Each row of a before or after table is a point. One or more steps were done to the points. Then noise was added and the rows were shuffled. The steps act on columns, c1 being the first. What was done? A step turns or swaps two columns, mirrors them in a line or flattens them onto one, adds a multiple of one to another, or multiplies or shifts one. Angles are multiples of 10 degrees, from the lower column toward the higher: turns from -170 to 170, lines from 10 to 170 but not 90. Use the fewest steps. Two steps may share a column if one is a turn and the other turns, adds or multiplies; they go together, in the order done. Otherwise the lowest column goes first.

Before (10 x 2):
[[ 3.4 -2.1]
 [ 0.3 -3.0]
 [-0.7 -3.8]
 [ 1.3  2.5]
 [-0.6 -0.5]
 [ 2.5  4.9]
 [ 3.0  4.4]
 [-4.4  0.0]
 [ 1.5 -6.1]
 [ 3.6  0.9]]
After:
[[ 3.9 -0.5]
 [-0.4 -3.5]
 [ 3.7 -3.6]
 [ 1.6  1.4]
 [ 2.7  4.1]
 [ 3.3  2.7]
 [ 1.2 -6.7]
 [-4.7  2.7]
 [-0.8 -0.1]
 [ 0.2 -2.7]]
Steps: add -0.5 times c1 to c2

Before, 8 rows:
[[ 0.7 -7.9  1.2 11.6]
 [ 0.9  3.3  1.0 -1.2]
 [ 0.8  3.0  0.2 -1.0]
 [ 1.2 -0.8 -1.7 -2.8]
 [ 2.2  0.9  0.6 -0.7]
 [ 1.7 -0.4  2.1 -2.6]
 [ 0.1 -0.3 -3.2 -0.7]
 [ 7.3  1.2 -0.2  3.1]]
After:
[[ 1.7 -0.3 -0.1  3.5]
 [ 7.1 -1.1  1.8 -2.6]
 [ 1.9 -0.3  0.3  0.9]
 [ 1.3 -0.2 -3.2  0.8]
 [ 0.2  0.1 -2.9 -1.3]
 [ 0.1  0.0  0.2  1.5]
 [ 0.2 -0.1 -0.6  0.9]
 [ 2.1 -0.3  8.2 -8.2]]
Steps: flatten c1 and c2 onto the line at 170 degrees; mirror c3 and c4 in the line at 20 degrees

Before (8 x 8):
[[ 5.6 -3.3 -1.3  0.5  0.7  2.2 -2.5 -2.3]
 [-2.1 -1.1 -0.7 -1.2 -3.8 -0.9  0.8 -0.5]
 [ 3.6 -3.6 -2.9  2.4  3.7 -3.0 -2.5  0.8]
 [-1.3 -7.2  3.6  4.4  0.5 -3.0  3.4  4.9]
 [-1.3 -3.1 -3.2  0.1 -2.0  2.2 -2.4 -0.3]
 [ 3.6 -4.1  0.8 -2.0 -1.0  1.3 -2.3  2.7]
 [-1.5  4.2 -4.7  4.8 -2.2 -0.9  2.3  3.3]
 [ 2.5  1.0 -7.1  3.5  0.9 -1.3  5.0  4.1]]
After (8 x 8):
[[ 4.3 -1.3 -5.9  3.1  3.3 -0.7  2.8 -4.8]
 [ 2.0 -1.2 -2.2 -4.2  0.9 -0.7 -3.8  2.0]
 [-2.4 -2.6 -2.2 -3.0 -1.7  0.0 -1.4 -2.3]
 [-1.1  0.6 -2.1 -1.3 -3.0 -1.2  1.8  0.7]
 [ 1.8 -2.7  0.1  0.3  3.2 -4.1 -3.8 -3.8]
 [-0.4 -1.4 -5.9  6.1  0.5  1.4  3.0 -2.0]
 [ 0.7 -6.6 -1.4 -0.4  3.5 -6.7  3.4  5.0]
 [ 3.1 -3.0  1.2 -3.1 -0.8  0.3 -5.2 -2.1]]
Steps: turn c1 and c7 by -30 degrees; turn c2 and c6 by 30 degrees; turn c2 and c4 by 50 degrees; turn c5 and c8 by -40 degrees; turn c3 and c8 by 60 degrees

Before, 14 rows:
[[ 0.9 -1.3  0.6 -3.2 -1.4  4.2  2.1  1.5 -2.0 -1.5 -3.2]
 [ 1.7  1.3 -1.6  2.0  4.2  3.8  3.6 -0.4  4.2  0.3  1.9]
 [-3.1 -3.4 -0.5 -0.7  6.2 -0.1  4.0 -0.3  3.1  1.6 -4.9]
 [ 2.8 -3.5  2.3 -2.9  4.7  0.1  2.3  1.4  4.3 -0.5  0.1]
 [ 3.6  0.1 -2.1  2.6 -1.5  5.3  0.7  3.3  5.6 -1.4 -3.0]
 [ 0.2  4.7 -3.2 -0.2  6.2  3.0  1.2  4.3  1.2  0.1 -2.7]
 [ 0.0 -2.5 -3.4 -3.1 -0.4 -2.9 -1.3 -2.8 -1.6 -2.1  1.4]
 [-1.2  3.3 -3.7 -0.2  1.2  2.3 -0.6  4.9 -0.1  4.2 -4.4]
 [ 3.3  2.0  0.2 -1.6  3.2  3.4  3.5  0.1 -2.3 -2.6 -2.6]
 [-0.9  0.9 -3.7  3.2 -0.1 -0.8  3.5  4.0  0.0 -0.1 -5.4]
 [-2.2  2.8  1.2  1.1  5.9  2.4  1.3  5.2  1.2 -2.0  2.5]
 [ 2.7 -3.6 -3.0  0.4  5.2  2.3  4.4 -1.9 -1.7  0.5 -0.2]
 [-3.6 -2.0  2.2  4.8  7.1  0.2 -0.9  2.1  4.8  2.3 -2.2]
 [ 0.8  0.4  2.0  0.7  0.2  1.0 -0.9 -0.1  2.0  1.0  2.0]]
After, 14 rows:
[[-2.3  0.3 -2.0  4.1  1.4  3.9  5.2  0.8  1.8  0.0 -4.4]
 [-0.4  1.8  2.0  0.3  1.1  1.3  0.7 -1.3  0.7  1.3 -2.8]
 [-0.9 -1.6 -3.9  0.3  3.2 -1.2 -0.1  3.5  3.6 -0.1  5.7]
 [ 0.5  1.0 -4.0  1.3 -0.1  2.4 -2.5  0.6  4.2  4.4  5.3]
 [ 4.1 -3.4 -0.5  6.4 -0.1  0.4  4.4  1.9  1.1  1.7  8.5]
 [-8.2  1.5  0.7  2.4 -1.8  3.3  0.1  4.0 -1.5 -2.3 -1.9]
 [ 5.9  4.2  1.4  6.1  1.1  2.2 -0.8  1.7  4.9 -2.6  1.3]
 [ 6.9 -0.4  2.6  7.7  4.6  0.0  2.6 -2.7  4.0  2.6  6.9]
 [-9.7 -1.2 -2.4 -1.5  2.7  5.4  3.2 -0.8  5.6 -1.3 -1.6]
 [-1.7  2.1 -3.3  6.4 -1.0  3.1 -0.9  1.0  4.7  0.1  2.5]
 [-5.7 -2.1  2.7  4.5 -3.1  0.4  4.0  0.9  3.8  0.1 -4.2]
 [-3.5 -1.1  1.0 -0.6 -2.7  4.2 -1.2  3.7  0.6 -2.3  2.2]
 [-6.0 -5.4 -3.0  4.6  0.1  2.2  1.5  4.1 -2.1  0.8 -3.3]
 [ 0.5 -5.2 -2.9 -0.7 -3.0 -3.3 -0.5 -1.0 -2.9 -2.1 -1.2]]
Steps: multiply c1 by 2.5; turn c1 and c11 by -150 degrees; add 0.7 times c3 to c2; swap c4 and c5; turn c8 and c9 by 60 degrees; turn c7 and c8 by 60 degrees

Before:
[[-4.3 -3.8  0.9 -0.5  3.9  1.3  1.0  1.8  2.5 -1.6 -2.2 -0.3  3.6 -5.4]
 [ 3.3 -2.6  2.0 -0.4  1.0 -3.7  3.2  5.1  3.8  0.8  0.2  1.9  0.0  0.6]
 [-3.5  3.0  1.1 -4.7  0.0  2.3 -3.0  0.4  0.0 -2.3  2.8  2.2  1.8  2.7]
 [-5.4 -4.8 -0.5  2.0  3.3 -1.0  0.4  2.5 -1.1  1.0 -0.2 -3.1  3.5 -2.5]
 [-1.6  3.8 -1.0 -0.9  5.1  1.1 -2.5  1.4  3.4 -2.8  0.7  0.5  3.0  1.6]
 [-2.6  5.0 -1.3 -4.9 -0.3 -0.7 -2.2  0.5  1.8 -1.6 -0.4 -1.1  0.1  0.8]
 [-1.7 -7.1  1.1  3.9  0.9 -1.3 -0.1 -0.1  1.4  0.8 -3.6 -0.6  0.9 -1.6]
 [ 2.0 -1.1  4.0 -2.8  4.7 -0.4  2.8  0.9  4.4  3.3 -0.4 -0.6  0.2  1.2]
 [-2.6  0.0 -2.1 -2.2  0.6 -1.0 -1.0 -1.3  2.8  0.0  3.9  1.9 -2.3  0.6]
 [-5.7  5.3  3.0 -1.1 -0.2  0.9 -3.8  0.3  3.4  1.0  4.1  1.4 -1.5 -0.2]
 [-3.0 -5.8  1.4  1.7  1.7 -1.2 -1.8 -0.5  2.4 -0.8  0.7 -3.9  5.3 -4.6]
 [ 5.4  0.7  4.6 -1.9  3.9 -0.8  2.0  2.5  0.4  1.1  1.2  0.9 -3.6 -1.4]
 [ 1.8  1.0  4.1  0.5  2.1 -3.2  4.4 -0.7  0.9  2.1  1.0  2.7  0.1 -1.3]
 [ 3.0  0.2  2.5 -0.4  1.4  0.4  5.4  1.8  3.8 -1.3  1.0 -1.1 -1.9  2.1]]
After, 14 rows:
[[ -6.3  -5.1  -1.8  -1.9  -0.4  -7.1  -4.3   0.5   3.0  -4.0   3.9   1.4
   -1.1   1.5]
 [ -2.6  -0.7   2.0  -2.6   0.9   0.1   0.0  -1.2   2.9   0.5   4.3   1.7
   -1.8   0.8]
 [ -2.9  -5.6  -0.4   0.3  -0.3  -5.9  -2.7   0.8   2.1   4.8  -0.1  -0.7
   -4.7  -0.1]
 [  3.0   0.8  -0.4   0.1   4.9   1.5   4.9   1.3   4.7 -10.4  -0.5  -0.5
   -3.0   0.2]
 [ -1.5   6.6  -0.1   0.7   1.1   9.8   1.0  -0.1   0.8  -2.5  -3.6  -0.3
    3.9   1.8]
 [ -3.5   4.8  -2.6   3.7   4.1   4.0   6.1   1.7   0.4   4.4  -2.0  -0.4
   -0.6   6.0]
 [ -2.4  -2.7  -1.9   2.9   5.5  -5.5  -4.7   1.4   3.8   7.9   0.5   0.5
   -0.9  -0.2]
 [  4.6   0.0  -3.5  -1.9   1.5  -0.5  10.2   1.8   4.5   2.8   1.0  -1.1
   -0.7  -0.7]
 [  4.1  -0.2  -0.9   0.4   1.1   5.7   4.9   4.9   3.5  -3.2   0.3   2.0
   -0.3   0.9]
 [ -4.4  -1.2  -3.5   1.6   0.1  -5.0  -4.1   0.5   0.8   6.1   3.2   2.0
   -4.8  -2.8]
 [ -3.7   4.9  -2.2   5.7   1.6   7.8  -1.7  -0.2   0.5   1.8   0.6  -4.1
    1.9   5.0]
 [  3.0  -3.5  -1.4   0.0   2.5   1.0   8.8  -1.1   0.4  -7.0   1.0   2.6
    0.5   1.8]
 [ -4.8   4.5   1.7   3.2   3.2   6.6   5.5   2.4  -1.9  -2.7  -0.4  -3.6
    1.7   2.2]
 [  6.0  -1.2  -3.5  -3.8   4.0  -0.1   0.4   2.4   0.0  -4.9   1.0   0.8
   -2.2   1.2]]
Steps: turn c1 and c7 by -20 degrees; multiply c7 by 2.5; multiply c2 by 1.6; turn c2 and c6 by -130 degrees; multiply c10 by 3; turn c3 and c10 by -160 degrees; swap c4 and c13; mirror c9 and c14 in the line at 10 degrees
